Each wall is flat, endless, passes through zero and stands at right angles to its row. A trip goes straight from one point to another. List the walls that it crosses, first one first.

Walls:
(1): [-21  -2  67]
(2): [-21 -20 -54]
(3): [-14 -10  42]
(4): [  1  56 -69]
(5): [  8 -32 -26]
(6): [  4 -53  34]
(7): [ 15  28 -12]
(8): [-50 -70   7]
Trips:
[ 13 -32  26] to [ 48 -41  42] => none
[-21 -48 -12] to [ 10 -27 -11] => 3
[ -4  -4 -41] to [ 14  -3 -18] => 8

Walls:
(1): [ 14 -21   9   0  29  15  13 -24 -33 -40  -4]
(2): [-25  47 -17 -26  51 -12 -16  12  55   9 -18]
(3): [-77 -11  32   6  -8  -3  20   4  46 -17 -10]
(4): [-26 -20  14 -13  -9  44  38 -30  12  45   5]
(5): [-22 -13 -29  -1 -26 -46 -20  34  17  10  -6]
(6): [-40   4  39 -19  32   0  41 -48  47  17 -10]
(7): [ -9   1 -67 -66 -46  15 -10   0 -67  61  -9]
(8): [ 10   9  47   4 -19  -7 -46 -26 -29 -34 -38]
(9): [-48  39  13  31 -50  -5   6 -23 -29 -38  10]
(10): [ 47 -44  27   9  -2  26  18  15  26  32  57]
Trips:
[-20  83 -21 -17 -53  27  -6 -24  15   8  17] to [ 20 -43  55  26 -44   4 -10  -9  39  37 -56] => 8, 5, 2, 10, 7, 9
[-24  12  18   4  35  62  11  50 -69   4   0] to [ 26  -1 -15  -2  -1  37  -2   3 -17  36  34] => 10, 9, 1

Walls:
(1): [-46  16 -25 -46  -1 -20  68 -80  19 -14  54  26  17  -9 -21  -9   4  -2
  23  26]
(2): [ 55  38   2  59  10 -10 -23  18 -30  27  14 -12  18   0  -9 -36  79   7
  17 -17]
(3): [ 82 -27  42  55  64  35 -69  20 -15  24  -4  30 -26   4 -27 -39  10 -68
 -45   6]
(4): [-73   8  54  36   7  -6 -22 -29 -13   9   0 -30  35  40 -29   8  26  -2
 -12  43]
(5): [ 13 -47 -18 -19 -34 -38  38  -8  -1  29  46  -4  25 -33 -10 -18  36 -18
 -26 -52]
(6): [  4  21 -30  13  37  -5 -43  -4  33  -4  39  25 -34  -6   1 -41   2  -1
   4  21]
(7): [ -4  -3 -24 -66 -49  46 -15 -16   5   6  46  20  18 -57  13 -16 -21  28
   8  22]
(8): [ 50 -19   6 -27  68 -64 -34  18 -15  -5 -15  36  61 -68 -59  68 -34  15
  75  27]
(9): [ 28 -23 -31  26 -42 -56 -32   5  29 -10 -38  46 -49 -56   8  80 -42  -1
  16  14]
Trips:
[ 10  24 -52 -14 -54   9   3 -57  -1   0   0 -34  -4  12  21  14   4 -34
 -24  -3] to [-17  19  -3 -11   7  30  -4  -7  14  -7 -25  44  36 -23  17  56 -42  88
 -27  24] => 5, 8
[-37  71  38   7  -1  23 -52  -8   4  10 -16 -13   8  18 -10   5 -63  36
 -22  -6] to [-10 -26  19 -57  71  13 -16  48 -56 -48  25  40  13   6 -18  52   9  73
   6  -6] => 8, 6, 4
[-23 -12  32  40 -42 -56  53  -8  -1 -36   8 -31 -14 -18   9  17 -42 -29
 -18  -4] to [-46  25  44  50 -12 -60  48 -59  21   0 -36 -61 -36  10 -17  16 -47  -3
  25  34] => 5

Walls:
(1): [ 43  22 -52   7 -24  30 -13  46  36  28  36 -22  -4 -28   8 -27  80   0
  22  15  -1 -23  25 -33  -5 -71   6  35  20  11 -25 -19  59  21   6   9
  31 -68  37  17  22  29 -40  11 -25  12  65 -16]
(2): [ 13   1  -2   7 -12   2  10  52   9 -60  -7  64  41   4  18  24 -19 101
 -63   9 -42  -1 -16 -15 -11 -15  12  58  47   2 -77  74 -20 -56 -30  11
 -52  28 -33  35  16  13  -7  78 -25   8 -27  12]
(3): [ 14  17 -59  11 -36  20  11  96 -49  13  19  23 -22  14 -55  31  15  25
 -28  21  10  20  48 -26 -78   0 -36  -8  -4 -21 -23  10  68 -18  -2 -12
 -34   1   1  45   5 -14  29 -19 -18 -30  -4  21]
(4): [ 34 -30 -17 -13  34  18   1  20 -46 -67 -22  39 -40   3  23   2  -4 -54
  21  11  26  -2 -18  -6  50  45  31  14 -11   9  15  56  18   6  55 -21
   1 -64 -30 -55  39 -28   7 -39  32 -22 -29  43]
(5): [ -7  49   2 -23  -9 -35 -53  13 -45  55 -19 -22  27 -50  21 -10  41 -57
 -11  58 -62  26 -21  33 -66 -18  16   8  38  22 -12  64   6  -6  32  19
  17   5  -1 -20  16 -27  34  15  18  41 -16 -57]
(6): [ 11  11 -10  13 -11 -55 -34 -34 -34   0   3  -6  -5  18  -2   1   9 -39
 -52  28   2 -42  -5  45 -11 -28 -73  51 -17  -2   5  28 -17  23  23 -33
  39   5  23 -21  -4 -39 -38  10 -14  -5  18 -33]
(7): [ 30  17 -20  15  -2  34  37   9  34  15  11  12  45  21  11  17  16  18
 -48  -1 -41   1  -5  41  -2  15 -85 -36  13 -42   1 -26  -3  20 -20 -56
 -17  22  61 -71   6  22  41  16  17 -42 -56   3]
(8): [-80 -44  15 -22  39   7 -39  48 -39  34   0  28 -30  10 -40  36   4  22
 -33 -16  -4  -4  28 -38   3  13  -4  14  20  31  94  38 -12  49  26  41
   0  28 -11   8 -25 -46 -36  48 -35  44  13  42]
(9): [ 16 -10  -5 -56 -58  -5  21 -35   9 -49   6  39  37 -50 -13  41   6 -32
 -22 -31 -26   3 -21  45 -46 -32 -10 -13  -8   6   6  48  72  18   5  54
 -42 -26 -57  18  22  19  17 -31  71  63  -5  71]
(10): [-25 -26 -57 -33  24 -42  13 -61  17  22 -10  43 -14  16   2  13 -22  58
  35  15 -12  16 -57 -19  25  89 -21 -22  31  22 -23  19 -56   1  66  -7
 -26  31 -39   4  -4  39 -38 -17   8   4  37 -55]
(11): [-19 -38 -45  12   0 -24 -38 -19  18 -31  27  55 -36  10 -11  -6 -18 -40
 -41 -24 -52  12  19  16  65 -22  47  49   0  22  35  22 -18 -19 -28 -24
  16  13  81  11 -39   2 -94  19  -9 -18  29  -7]
(12): [ -4   7 -37  35  59   3 -21   1 -27  -4  21  20  30  26  46  32   9  14
 -49  47  16  70  -5  14   9  21  32  83 -12 -63   6   4  64 -22  -3  15
   1   8  27  12 -40  17  -8 -23  21  -7   9 -60]
Trips:
[-13  -8  -6 -19  30  22   7  57 -44 -16  19  -8   1   2   7   2  33 -39
 -18  20 -47  74  14 -35 -54  32 -10  10  -7   0   8 -24  62   9 -18  21
 -26  17 -13 -22 -60 -14 -72  -2 -22 -40  39 -25] to [ 14  -5 -35  15 -25 -16 -31  31  -3  37 -44 -11  -5 -39   9 -24  44  10
  22  -6 -47  -5 -15 -11 -36 -30   5  26   2   9  27   3  12 -58  24  31
 -64  -9 -30   4  -1  39 -21  24 -32  25 -16  -5] => 2, 9, 10, 11, 12
[-15  39 -41 -60 -41 -18  33  30 -18 -14  27 -41  28  20 -26   3 -49  29
  -6   9  -8   3  21  16  -9 -57 -11  48  -9  -7  24 -22  -2  25 -20  -5
   1 -11  27 -10 -30 -21 -33 -11  49   6   3  12] to [ 42  37  41  11  -4 -13  -8 -65  -7  -4 -13 -77 -60  -8   6 -21  -5  11
 -70   8  -8  37   7  -9  61 -15   8 -25 -25   4  27 -62 -13  39  12  22
 -30  14  41   1  34 -16 -16 -15  36  13 -10  94] => 12, 3, 1, 8, 4

Walls:
(1): [-27  71 -32   2 -48 -25 -21  80 -52 -10 -13  -3  25 -22 -37  20 -16 -28
  38 -24 -24  -8 -28  26   3 -34  15  17  23 -87 -19  33 -55   3   5  74
  -7  -9  -8   0   3 -36 -18  23  -7  -8 -10  38]
(2): [ 28  21   6  26   8 -14  44  -2 -18   7  43  30   3 -29  42  44  15 -20
 -53 -68  47  15  -9 -27 -15 -28 -84 -26  27   0 -19 -10 -43  70  -6 -66
 -84  -4 -13  16 -13  17  -1 -15 -30 -16  15  35]
(3): [-12 -20  22  -6  26  52 -35  22  66   4 -49 -29 -29  42  73  23 -11 -31
  39   6   3 -24 -19  12  60 -46 -37  -3   9   4 -47 -18  -6 -13   6  15
   2 -83  33 -16  71 -19   5  30  23   0 -23  35]
(4): [ 12 -49 -32 -39   1 -15  -7  -7  19  14 -10  -5  -5 -44  29   4  30   6
 -31 -93 -11  33  46   4 -26  58 -75  22 -15 -13  -4 -12  -2 -62  90  -4
 -10 103 -22 -40  13  10  19  63 -72   2 -67  17]
(5): [ 30  13  34 -24  92 -19  49 -38  28 -13  29  30  -8   3 -12  -8  12   8
  30 -54  -2  46  40 -13  16  15   5  38 -41  22  -6  31 -22  27 -62 -18
 -30  18  55  35 -11  22  42  26 -14   1  30 -17]
(6): [-16  11  42  39 -22 -11  41   8  12  23  -6 -26  50 -45  51 -17  28   3
 -20  21 -11  21 -30  20 -53 -49 -55  50  -5  34  -5  17 -32   2  30  -2
  -9   5   1  -4  -7  22  -9 -12 -21 -21 -14 -83]
(7): [ 34 -14 -27   7  18 -65 -42  39  -8  34 -21 -41   9 -24 -14 -39 -35  41
  10  40  17  30 -22  -4  44 -15  13  25   0   6  41 -12 -16  -4  -1  19
  37  15   7 -36 -36 -22  -1  -7  29 -47 -21 -12]
(8): [-36  35 -26  45  37 -30  -5  18   2  41  -6  16 -52  -4 -44 -26  37 -30
  -5 -69  20  63  48 -11 -47  10   6  26  -4  38  10 -32  39 -49  -9  -2
  29  -9 -53  -2  -2 -36  18 -13 -12 -62 -20  40]
(9): [  6  69  40 -29 -16   2  -5 -62 -11  -3  -5  79   3  37   6 -31  31   5
   7   1 -40   6   3 -22  36 -24  -7 -13  13   8  32 -55  33  15   8   5
  14   7 -16   6 -77  22 -17  -8 -33   4  44 -36]
(10): [  7 -59  10  65  17 -44  42  18   5  46  19   4  11 -24  -5 -46 -57  -8
   9  78   8 -45 -77  18  28 -16   8 -31 -20  -6  30 -14   7  24 -45 -20
   3 -48  18  14  45 -32  20 102 -27  18  23  24]
Trips:
[ 18 -87  44 -28   2  14  42  42 -41  35  19  11  -7  23  -2 -32 -44  53
  42 -29 -60  58   9 -33  51 -46 -59 -50  53 -32  69  18  32 -17 -36   8
 -39   7  15 -34  39   9 -15   8 -13  50  41  -3] to [ 38   2  36 -12 -13  -3   6   4  65 -23  38  19  50  43  37  12 -63 -70
 -96 -22  15  -9  28  16   9 -15  13 -17   6  26 -10  43   5  12  28 -10
 -42 -27  38  11   1 -19 -20  36  67 -36  22  34] => 7, 4, 9
[  0  20 -13  36  44 -18 -20  -3  41 -29 -53 -30  38  -8  -7  30  41 -24
  25 -11 -14  46   1 -18  47 -67 -44 -14  25  37 -50  13 -36  -4 -40  35
 -37 -78  16 -53 -13  -2  16 -31  39  41   6  -6] to [ 39  41  40  19   4 -22  38 -51  -7  37 -22   7  23  39  -3 -37  -9 -22
 -44 -31  27 -30 -11 -11  52 -63  21  30  47 -31  -5  22  38  19   7 -11
  55  14 -11 -68 -11  30  14  20  -6  37  12 -12] => 9, 10, 1, 3
[  1 -40 -25  25 -24  -8  43   2  19  26 -61  13 -12  13  23  15  -3 -35
  18  53 100 -20  45  10  -1  -8 -32 -39 -27 -43  -3  -5 -15  -7  57  18
   4 -21 -21  38  42 -13  80 -36   5  20  25 -33] to [-16 -11  30 -13  -1 -18 -23   8  -7  36  55 -19  32   4  -5 -78 -37  20
 -20 -27  25  -9  -6   9 -11  20  13  24  52 -15 -17   3 -50  20 -57  10
 -27  -8 -33  -4  20  20  46  40 -30  -4  -9  36] => 4, 1, 7, 5, 8, 6, 3

Walls:
(1): [ 35 -52  14   3   2   2  18  16  35  14  18 -32 -51 -20  11  18  62 -15
  12 -25  14  26  -9 -26 -67  -2  -6  37  30   7 -41  -7 -30   4 -27 -37
   2 -58   2 -30   4  16 -19  32  56 -42  32 -10]
(2): [ 17  -8 -25 -12 -47  32  15 -33   9 -22 -54  39 -14 -13 -13 -50  77  63
 -63 -25  30 -28  24  -1  33 -17  70  68   8 -14   8  14  38  69  19  19
  25   2 -22 -28  -1  18 -25  17  20  39 -67  20]
(3): [-31 -19 -25 -23 -15 -19 -19  -3  76  59 -11  15  47 -31   0  48 -18  -8
 -56  65 -27  20 -12 -14  11  23  44  27 -31  -9  -2  40  -3 -16 -33  16
  10  65 -16  11 -42  18 -56 -33 -38 -14  56 -22]
(4): [-17 -25 -38 -60  28   1  -6  43  -4 -19  38  59  57 -20 -10 -37  -7  28
  18 -42   4   2  14 -32  15 -23  25 -49   7 -18 -23  14 -10 -32  11 -39
   5  -3  61  12  40  26  14 -29 -35  27   2  31]
(5): [-13  -2 -19   8   5  -6 -45  32 -35 -39 -53  36 -10  -7   3   4  10 -17
 -27  34 -11  14   3 -15  17  31 -36 -33  -2  26  -6 -16 -63   6 -18 -39
  44  10 -10 -33  19 -29  33 -39  40  -6  52 -13]
(6): [  49   30   12 -100    4   45    4  -29   82    0   28   -4   53   -2
   17  -45   34   14   41  -66   25  -23  -19    0  -31   15   27   21
   -4   21   28   19  -23   18  -18   -3  -53   40  -10   43  -29  -42
   35   41   20  -17   65   10]
(7): [  8  -8 -27   5  27 -19 -34  -7  -6  11  15  61 -23 -31  50 -26  28  -2
  -7 -18  -1  27  48  39  14  26 -14   1 -40 -46   1 -13  35  24  17  11
  21   2 -56 -28  -9  22 -33  36 -18  -1 -16 -30]
(8): [ -20   -2  -16   20  -16   57  -63   18   27  -21  -20   31   34    8
  -13  -19   -3   -5   37   -5    5   68   58  -27  -36   -6  -34   57
  -59  -24    9  -82   -7   22    9  -42  -13  -63   -2    3 -102  -10
    8   71  -33   15   30   36]
(9): [ 15  -3 -22 -13  55 -28 -43  -6 -20 -33 -41  63  27 -23  21  17  13 -26
 -19 -66  19  87 -38 -35  54 -28  64  22  17  25  73   4 -14 -29 -23  29
  -6   7  34   8 -29  11  15  33 -31  20 -20  30]
(10): [  9 -45 -57  57  22  37  14   2  28 -16   2 -37   5  18  12 -33 -29 -12
  25  -3   6   3  -3 -17  17  32  23  -1 -14 -40  14 -21  21 -32  29  28
  -1   9 -11  -1 -45 -15  17  31  -2   7  32 -27]
Trips:
[ 36 -67 -11 -13  32  10 -67  17  10 -16  13 -48  -2  57  16  13 -28  32
  43 -17  51 -26   9  26  13 -18  11   3 -28  -5  -5 -34 -20  13  21 -60
  10   0 -36   0   7  16  29  43  -6   1  -6  -3] to [ 13   2 -95  35 -29 -45 -28 -24  11 -22   2  -6  16 -29  24 -11  17   3
 -34 -48 -10  20   1  40  -9 -53  31  12  14 -22 -62   9 -12 -22 -44  12
 -20  -9  53 -13  46  47   1  -9   0 -41 -34  21] => 9, 2, 6, 8, 10, 3
[ 21  -1 -25   6 -29 -29  27  48 -15   6  33 -41  -4 -30  -3   0  76 -34
 -25 -47  49 -32  42 -34  14  -7  53   7 -40  16  14  -4  39  -2  27   1
 -11 -43  17 -42  65 -17   9 -13  -4 -41  26  14] to [ 42 -15  24  -8  -3 -53 -39 -31 -19 -50 -10 -50 -67  -3  13 -32 -17  17
  -2 -12 -32   3  23 -24 -32  31  -1 -23 -44  13  16  17  -4  -8  -1 -59
   0 -45   4  -4  10 -53  12 -27  69  22 107  -1] => 5, 7, 10, 2, 4, 8
[-13  12  29   8  29  -3 -19 -21  66  49  -4   5   4 -30  54 -18 -25 -51
 -17   1 -30  20 -36  -9  22   0 -11  -9 -30 -36  24  54  12 -24 -38 -46
   3  10 -37 -41   0 -18  -7 -28  15   4  45   1] to [ 45 -58  12   2   1   2  31  16 -13 -52  45   5  35  23 -19  -7   4   4
 -42  -4  21  41 -45  -3 -14 -20  18 -26  47 -28  55 -39  27   7  33  37
  33   0 -51 -44 -43  46  38   1 -59  23 -10 -56] => 1, 5, 6, 2, 4, 8, 3
[ -4   6  37  16  -3  -4  31 -17 -14  30  44  32  -3 -32  47 -27 -20  -6
   4  18   2   3  -3  19 -12  15  23  61  55  13  -6  10 -25  24  21 -51
 -13  18 -84  -7 -68 -66 -34  16  -6  21   7   4] to [-26 -42   6  13 -13 -22  19   8 -22  48  10 -21  17 -65  -3 -70 -37  19
 -71 -17  -5  27  21  48 -53  15 -10  14   3 -12  -5 -23 -54 -12 -16  27
 -54  23 -29 -30  10  50  12  15  -9 -38   5   7] => 10, 2, 6, 8
